Every row gives one point. Before rounding, the points of a table are all equally far from one centre. They may lie mostly on one side of it. Write the centre, to within rounding.
In the rows, 128 means zero.

Points, 9 rows:
[[ 56 152 133]
 [ 86 181 162]
 [ 69 164 158]
 [ 79 179 160]
 [ 64 183 136]
 [ 95 159 171]
 [128 173 158]
 [ 93 202 136]
 [ 72 126 141]]
Centre: [100 159 126]

Points (13 x 9):
[[165 186 116 182 153 133 142 141 227]
 [135 184 107 217 140 124 107 149 217]
 [139 168 104 148  87 192  67 175 171]
 [134 171 134 197 117  83 113 165 231]
 [100 169 160 186  97  99 114 187 179]
 [163  83 153 128 143 129  97 125 185]
 [158  94  95 126 151 117  65 180 223]
 [116 132 105 209 141 132 149 133 188]
 [107 161 174 118  96  74  99 168 206]
 [ 86 140 144 197 121  92 120 158 138]
 [137 145  65 201  89 110 105 203 160]
 [ 91 168 130 161  88 127  74  97 132]
 [141 161  96  89 154 166 115 218 176]]
Centre: [136 158 100 132 129 110 102 150 168]

Points (24 x 18):
[[125  82 160 207 150  70  93 128 145  78 127 111 129 159  80 129 178 169]
 [113 141 143 170 105  80 127  86 192  90 118 118 179 104  73 106 166 160]
 [123 114 158 175 153 147  88 121 166  83 171 164 138 111  89 145 154 148]
 [131 105 111 208 137 120  76 110 148  95 152 108 103 110  58 146 189 139]
 [127 156 143 175 180 110 130  66 197  93 165 110 181 155  34 105 167 154]
 [ 89 103 140 153 139 136 107 108 163  81 124  85 154 106  20 113 176 162]
 [ 82  50 164 158 141  94 132  85 124 105 160 124 139 127  98 157 136 175]
 [143 153 135 168 225  90 119  81 163 151 155 117 127 135  57 111 171 166]
 [ 99 138 150 183 210 128 144  97 140  84 152  90 181 105  90 144 146 138]
 [ 86 122 160 232 130 127 129  94 163 105 150 126 148 140  37 118 192 136]
 [129 126 161 189 163 123 146  71 147 101 151 148 174 108  28 150 157 131]
 [117 135 131 183 122  79 138  82 129 100 131 142 183 133   7 120 161 164]
 [132 165 174 151 111 101 145 119 145 135 117 121 163 124  43 112 155 141]
 [ 77 122 124 175 157  92  92 113 149  87 111 173 154 193  42 125 169 128]
 [ 94 132  89 177 140  92 139 106 173  79 171 121 160 178  53  87 202 156]
 [133 148 128 159 164 117  95  41 199  63 123 135 123  85  72  94 181 161]
 [136 123  77 138 135  89 105  95 128 116 155 147 187 120  55 111 172 166]
 [117 105 139 169 121  89  93 115 167  98 158  94 148 119  28 114 132 171]
 [ 88 125 173 157 160  66 109 131 149  69 146 160 137 175  93 136 158 153]
 [122 125 154 170 178  64 117 125 151  96 141  80 129 134  61 107 133 212]
 [ 78  96 139 131 123  90 126  98 151 141 164 114 148 104 100  82 173 131]
 [ 37 155 122 158 165 103 134 112 138  80  93 135 170 140  54  94 165 166]
 [104 136 149 149 144  79 117  82 210  66 118 115 140 145  63 151 181 165]
 [ 61 135 132 182 126 102 104  62 180  47  85 133 173 155  74 113 128 129]]
Centre: [116 130 126 163 149 127 127  67 127  97 126 118 120 158  90 105 145 154]

Points (31 x 24):
[[150 171 171 161 172 168 119  65  76  84 142 128 148 161 171 124 143 116
   91 209 112 115 167  26]
 [124 161 151 182 182 141 146  85 102  97 120 137 161 142 107 165 177 131
   73 185  64 107 202  62]
 [169 186 112 193 151 167 114  67 154  85 134 127 137 178 150 146 184 124
   60 156 116  85 190  35]
 [115 172 143 185 191 179  98  79 107 110 148  92 118 126 178 173 149  77
  109 159 110  90 197  57]
 [174 145 142 170 149 165 100  71 118  95 189 121 137 163 108 123 171  97
   99 202  46  88 162  74]
 [140 195 146 203 163 171 106 101  94 112 150 108  90 143 116 173 130 117
  104 170  32  77 169  53]
 [172 147 175 164 163 166  99  68  91 108 108 126 115 127 178 148 145 128
  126 181 102  92 169  36]
 [120 170 116 196 178 167 109  57 145 124 165 118 114 169 152 134 143 108
   94 195  96  97 197  46]
 [129 145 131 175 195 189  87  78 103 120 172 123 106 211 139 108 122 109
  122 197 129  84 178  91]
 [163 185 133 173 161 187  67  78 162 110 117 118 133 178 152 131 151 105
   92 182 100  81 194  48]
 [162 202 128 183 168 164  84  94  81 111 154 134 144 217 130 108 183 136
  100 208 102  84 177  86]
 [163 184 179 184 143 177 141 106 101  99 118 156 123 162 140 176 172 156
   77 191 117  86 224  89]
 [151 141 128 177 159 194 118 114  87  94 183 138 114 150 165 116 112 100
  119 147  82  90 182  29]
 [126 160 111 225 153 160  97  51 113 148 116 117 128 155 133 111 153 110
   96 167 145  84 173  69]
 [137 180 171 186 145 167  82  86 134 129 162  81 141 149 148 152 189 120
  100 190  96 107 191  62]
 [136 166 135 180 158 202  81  66 122 135 110 154  99 161 163 126 146 173
  113 160  83 104 172  81]
 [118 188 114 197 133  90 127  95 118 111 169 113 128 168 132 113 109  99
  129 226  79  71 196  84]
 [169 157 112 154 151 143 110  55 150 123 119 103 130 134 154 188 130 109
  114 163  48  94 178  28]
 [132 179 154 156 137 110  92 119 122 132 126 125 148 167 154 130 143 151
   86 219  64 119 163  34]
 [125 170 144 211 153 146  69 104 105  93  94 141 151 184 158 147 149 114
   87 177 119  55 191  34]
 [171 201  99 153 169 166 109  83 112  74 142 153 109 189 196 120  99 126
  100 219 134  89 153  44]
 [173 181 116 158 178 170 151  90 124 124 162 120 159 173 169 146 178  69
  121 192 128  98 185  42]
 [175 185 108 170 147 194  92  62 156 111 122  96 168 213 100 150  99 105
  118 193  98  78 188  52]
 [140 166 133 183 194 185 103  94 116  95 166 135 114 166 186 147 147  82
   82 168 106  94 141  20]
 [118 178 165 167 202 136 100  64 109 108 137 157  98 158 129 153 146 100
  115 179 105  90 192  52]
 [160 181 107 185 180 145  98 121 148  77 161 135 148 219 140 124 143 116
  110 225  78 106 181  46]
 [156 147 133 157 146 160 108  86  82 112 154 176 145 151 187 142 150 160
  104 208  76 129 180  39]
 [170 162 142 206 174 176  86  44 124  83  99 144 160 166 174 171 123 136
  102 178  93 112 202  48]
 [160 184 140 166 187 164 124  72  97  88 157 152 143 193 140 141 170 168
   89 178  87 117 214  65]
 [150 180 176 199 159 181 108  79 127  80 156 123  92 173 160 150 114  43
  103 162  93 110 179  55]
 [130 185 132 166 162 184  75  63 137  87 145 121 169 180 130 105 145 151
  153 184  76  83 139  45]]
Centre: [141 170 119 166 126 148 120 106 112  88 140 129 150 171 139 177 117 119
 114 159 116 111 136 112]
